Rows are points. Examples show where two turns around zero, p and q, send a point. Where does a point land after both, in the order given? Backwards means that the second turn is done in reverse. Each puzzle has new turns, and all numbers are rounded.
(in the rows, 128 means zero)

Turn p:
[ 66 119 152] => [ 71 161 141]
[120 110 154] => [119 140 157]
[161  99  94] => [144  75 133]
[164 184 111] => [176 135  80]
Turn q:
[146  73 180] => [105  98 196]
[153 183 118] => [184 135 104]
[153 171 156] => [182 139 144]
[ 83  98 137] => [ 79 150 141]
[102 132  94] => [109 141  92]
[131 112  83] => [109 104  91]
Where do these land?
q, then p: [ 76 116  98] => [ 88 135  82]
p, then q: [ 67 159 143] => [135 184  86]
p, then q: [157 103 156] => [148 119 170]
p, then q: [170  99 123] => [124  93 165]
p, then q: [152 122  80] => [ 94  86 123]
q, then p: [147 170 168] => [186 142 138]

Turn p:
[103  59 129 141] => [102  59 122 139]
[129 131 168 136] => [128 131 160 154]
[194 131 117  59] => [187 132 157  58]
[129 157 100 158] => [135 156  89 142]
[ 85 162 125 147] => [ 89 163 112 147]
Turn q:
[106 143  76  99] => [125 151  68 119]
[107 143 166 147] => [106 132 156 163]
[108  83 102 102] => [ 99 112  99  85]
[204 127 138 101] => [185 146 162  84]
[116 145 157 191] => [127 100 155 189]
Where do these land?
p, then q: [158 127 168 190] => [167  75 157 162]
q, then p: [ 70 132  98  95] => [ 86 152  78 105]
p, then q: [118 124  67  96] => [120 160  82  87]
p, then q: [164 102 177 149] => [144  87 182 128]
p, then q: [130 155 130 110] => [132 159 133 137]

Turn p:
[136 115 163 140 157 126 114 113] => [131 121 170 129 156 137 116 123]
[129 121  88 181  94  79 154 152] => [148  96  76 150 133  64 129 105]
[126 123 130 113 139 108 115  92] => [121 132 136 108 132 142 101 101]
[ 95  94 121 121  92 187 135 148] => [128 105 134 157  61 145 156 151]
[137 134 147 103 126 131  94 149] => [120 141 151 100 120 119 123 159]
[136 152 144 127 121  96 148 100] => [119 157 126 123 147 115 130  87]
[129 119 126 109 153 147 111 114] => [129 127 140 115 128 164 114 139]
[154 128 116 143 112 134 150 113] => [161 141 115 144 127 126 136 110]
[132 118 138  91 162 143 123 157] => [121 117 142  93 136 153 149 161]
[138 164  95 181 108  93 137 117] => [139 143  80 161 152  86 103 107]
[ 96 139 141  99 144 163 126 153] => [ 90 127 137 126 116 155 151 165]
Turn q:
[135 140 145 187 148 126 120 113] => [139 100 146 177 157 135 137 118]
[130  62 130 125 140 154 150 137] => [127  89 117  76 143 161 126 131]
[149 138 132  92 111 109 144 129] => [143 158 134 106 108 115 149 141]
[127 131 109 170 146 118 137 105] => [141 103 108 160 156 119 137 131]
[106 133 138 116 115 101 127 137] => [112 129 143 123 112  98 127 136]
[126 116 123 160 109 145 152 157] => [117 100 125 137 118 158 128 163]
[128 147 132  96 132 176 153 104] => [105 162 102 116 131 158 160 107]
[127 154 124 107 130 109 129 165] => [119 161 145 126 124 113 114 159]
[125 130 118  98 121 114  41 104] => [150 150 131 131 103  95  75  66]
Where do these land?
q, then p: [141 153 127 124 137 142 110 108] => [133 152 121 150 145 137 113 120]
q, then p: [124 107 106 106 145 160 121 126] => [124 137 112 115 113 164 105 143]
q, then p: [145 109 111 148 123 120 120 106] => [170 121 125 120 129 129 120 121]
q, then p: [119 155 147 148 147 134 174 116] => [112 102 114 155 157 142 164 120]
p, then q: [100 157 123 120  88 147 107 128] => [106 125 129 164  87 112 115 144]
q, then p: [138 102 143 130 136 149 109 114] => [143 137 148 126 118 161 118 117]
p, then q: [136 111 127 107 118 122 115  95] => [136 145 128 126 103 133 135  94]
p, then q: [113 116 130 153 127  31 118 167] => [149 105 128  78 153  42 108 119]
p, then q: [136 143 136 117 131 147 178 192] => [111 127 114 109 150 132 159 199]

Turn p:
[142 152 105 145 129 142 144 139 101] => [129 131 103 140 113 146 129 147  93]
[161  99  93 114 111 147 116 117 118] => [164  96 103  95 133 136 115 127 120]
[ 87 154  96 111  93 125 128 144 147] => [ 95 149 113 105 101 166 112 111 151]
[ 78 124 166 128 140 162 158 116 146] => [ 91 110 175 155 145 158 149 112 138]
[103 139 115 152 143 146 118 139 180] => [115 126 124 160 126 155 118 144 180]
[138  93  76 131 127  95 142 111 114] => [129  92  77 110 109  97 133 111 125]
[120 123 225 109 146 142 157 181 158] => [108 159 210 126 161 133 191 166 147]
[158 141 130 143  95 117 117  98 124] => [167 131 136 129  95 118 109 114 115]
[138 109 101 160 105 101  96 127  87] => [130 111 106 111 101  89  82 142 104]
[131 122 110 113 117 102 109 114 104] => [131 132 109 105 126 104 107 107 115]
[193 132 109 133 161  93 134  87 111] => [184 128  85 152 128  82 146 111 103]
[ 87 148 211  97 170 166 117 162 147] => [ 93 171 197 148 199 154 145 146 145]
Turn q:
[131 167  93 123 110 125 127 102 155] => [144 162 125 126  89 128 121 107 161]
[164  94 132 115 173 126 163 173 129] => [151 119  96  89 179 125 154 162 108]
[ 93 132 120 129 107 163 133  72 112] => [ 96 112 126 138  90 158 126  76 133]
[155 138 192 105 158  54 125  86 125] => [132  95 176  92 158  46 125 104 153]
[121 131 123 197 104 145 140 156 130] => [126 142 123 188 121 144 172 151 122]
[ 86 152 176 134 142 159 168 125 162] => [100 137 160 124 165 173 167 106 165]
[133 174 129 125 135 108 114  97 161] => [152 153 156 126 120 110 119  97 166]
[118 108  87 118  88 135 140 168  89] => [ 92 142  85 130  98 137 120 170  95]
[155 136  92 130 144 146  83 175  96] => [160 161 116 139 128 129 101 148  62]
[137 135 154 134 147 167 122 115 124] => [141 117 154 124 137 153 143 103 107]
[146  81 138 115 101  97 105 145 139] => [136  90 130 126 122 110 102 181 135]
[ 96  88  98 111 126 111 116 121 114] => [105 106  88 135 127 125  85 130 130]
Where do these land?
p, then q: [ 99 139 105 106 117 160 134 108 145] => [140 109 127 130 115 174 123  96 128]
q, then p backwards: [111 104 126 110 143 138 129 124  44] => [ 94 118 105 123 130 124 144 116  48]
q, then p: [ 98 129 152 181 135 138 150 115 129] => [110  89 139 176 112 130 151 125 131]
q, then p: [124 117 142 109 157 123 121 127 133] => [135 127 122 131 164 114 128 123 135]
q, then p: [ 96 108 158 152 153 125 171 140 153] => [104 101 114 167 149 139 169 136 157]
p, then q: [217 112 142 118 117 119 116 136 122] => [159 139 128  72 121  81 146 165 103]
p, then q: [222 187  44 151 127  65 144 141 156] => [172 205  77 125  23  99 154 171 137]
q, then p: [104 110 128 146 148 137 107 105 146] => [150  93 130 154 137 121 112 134 142]
q, then p: [157 116 125 132 139 152 113 169 106] => [126 134 113 116 142 126 131 159  78]
q, then p: [ 91 125 165 114 119 120  96 142 132] => [106 135 163 143 159 116 105 148 146]
p, then q: [ 93 172 145 106 116 136 127 109 137] => [123 131 166 140 116 149 136  80 132]
q, then p: [124 118 103 111  63 124 127 121 133] => [117 131 143  85  95 153 101 138 152]

Turn p:
[117 108 157 191 177 110 151 129 188 172 138 106] => [ 78 144 161  87 113 168 151 140 153  99 191 162]
[ 93 115 107 112 171 118  95  87 133  77  75 164] => [ 80 105 117 139 129 119 107 174 149 114  45 147]
[ 96  79 123 112 123 136  92  92 117 158 115 130] => [144 100 150  98  85 103 118 170 122 116 104 130]
[171 112 121  86  91 130 114 183 123 113 155 147] => [168 119 121 205 121 114 143 116 103 127 144 102]
[154 142 125 167  98 144 107 149  92 158 114 128] => [129 112 164 113 136 120 118  84  96 133 137  87]
[145 167 132 118 109  77 158 129 130 118 118 158] => [117 143 110 153 138 124 138  80 109 148 113 174]
[119 105 158 113 140  83  91  88  93  87 161  90] => [134 137  93 118 154  94  89 190  82 105 138 157]
[ 78 166  99 114 148 164 135 162 110 163 178  70] => [151 147 133 100 141 122 122 160 168 208 180  88]
[164 160 156 162 120 134 169 141 110 127 150 175] => [117 136 105 129 141 178 159  76  84 139 134 117]
[162 105 157 145 178 139 166 139  97 146 113  76] => [141 194 173 106 152 172 113 144 116 103 143 116]
[145  88  90 162 118 155 174 151 133 104  99 156] => [131 124 155 140 153 145 195 108 147  94  91 102]
[ 92 151 146  95  80 120 108 112 192  98 105 161] => [106 107  66 149  77  87 125  99 166 117 106 152]
[126 167  92  87 111 154 101 102 145 142 143 105] => [168  92 113 127 124 118  85 123 169 163 134 130]
Turn q:
[117 124 168 120 174 104 133 146 145  46 139 104] => [132 142  92 124  92 166 120 124 126  99 135  42]
[181 120 147 110 173 105 113 134  81 136 133  91] => [160 137 126 151 145 120 114  76  64 124 140  99]
[103  93 122 132  91 135  87 134 135 148 136 138] => [116 139 145 129 117 117 133 174 121 146 166 157]
[ 86 156 112 167 152 155 128 199 105 117 120  84] => [101  95 151 175 143 208 140 127 130 160 130  97]
[116 112 144 158  87 112 152 127 144 149 152 137] => [125 111 133 105 149  94 141 176 141 144 127 117]
[113 155  98 161 129 105 135  85 152 146 124 151] => [ 89 153 113 118 161 111 151 134 154 118  94 150]
[117 109  85 163  92 103 148 102 167 115 127  97] => [ 99 147  88 125 121 106 142 162 144 182  92 124]
[139 143 130 128  63 100 119 137 111 114 140 179] => [165 114 128 108 118 115 188 168 121 107 122 156]
[128 147 121 137 150 178 125  91  91 162  47 137] => [ 87  85 119 170 142 125  96  80 129 102 123 195]
[ 91 206 149  99 108 101 152  88  78 110 137 127] => [111  93 121 101 119 115 213  67 147  99 132 116]
[225  85 100 117 152 196 126 123 165 163 163 148] => [191 177 184 153 130  89  40 130 135 138  91 156]
[163 123 138  82 111  74 150 127 164 148 150 121] => [161 151 122  52 132 103 125 121 104 147 113 116]
[110  63 124 105 151 135 115 164  99 123 121 155] => [165 134 110 147 133 156 101 143 130 129 197 141]
[103 157 153 112 160 188 108 136 155 115 104 121] => [ 88 116 161 132  91 169  90 108 145  98 131 125]
Where do these land?
p, then q: [131 184 163 150 100  84 186 130 100 143  99  91] => [106 151 140 100 141 103 171  53 142  72 121 153]
q, then p: [104 122 210 165 127 101 151 120 107 156  61  76] => [144 129 165 104 141  74 151 239 116 129 114 123]
q, then p: [112 121  92 128 125 124 106 169 123 113 139 124] => [140 130 132 114 122 160 139 100 133 145 147  93]
p, then q backwards: [144 102 111  65 124 164 140 146 147  98 134 150] => [150 121 102 160 128 147 145 141 102  60 141 143]
q, then p: [156  91 100 137 130 109 115 138 161  93 137 141] => [122 121 150 156 150 122 108  79 137 155 136 102]
q, then p backwards: [123 136 185 188 108 141 171 114 117 145 145  88] => [103 123  74 158 112 148  59 155 109 104 119 144]
p, then q: [ 95 124 102 140 149 163 124 152 136 123 124 182] => [ 98  89 117 117 133 133  95 142 146 180 136 123]
p, then q: [112 130 106 108 148 154  99 130 124 116 146  95] => [128 153 151 123 134 155 108 145  93 152 126 114]
p, then q: [ 84 116  99  89 175 120 109 112 157  90 178 174] => [146 118 129 137 173 182 101 193 152 177 131 157]
q, then p: [145 108  61 112 137 141 127  86 117 120 123 147] => [ 97  78 128 128 135 149 133  78 132 144 117 161]
q, then p backwards: [121 145 160 139  54  99 138 102 139 202 110 100] => [ 66 131  94 185 110  75  94  99  92 142 135 147]
p, then q: [182 187 177 163 128 121 142 126 156 170  78  79] => [ 83 171 168 125  68  82 158 102 148  62 141 131]
q, then p: [153 100 110 101 167 126 111 149 105 143 166 164] => [122 113 104 144 157 184  91 110 102 132 153 127]
p, then q backwards: [130 125 117 106 121 144  73 117 106  78 151 181] => [156 113 154 188 112 119 155 138 109  99  83 100]
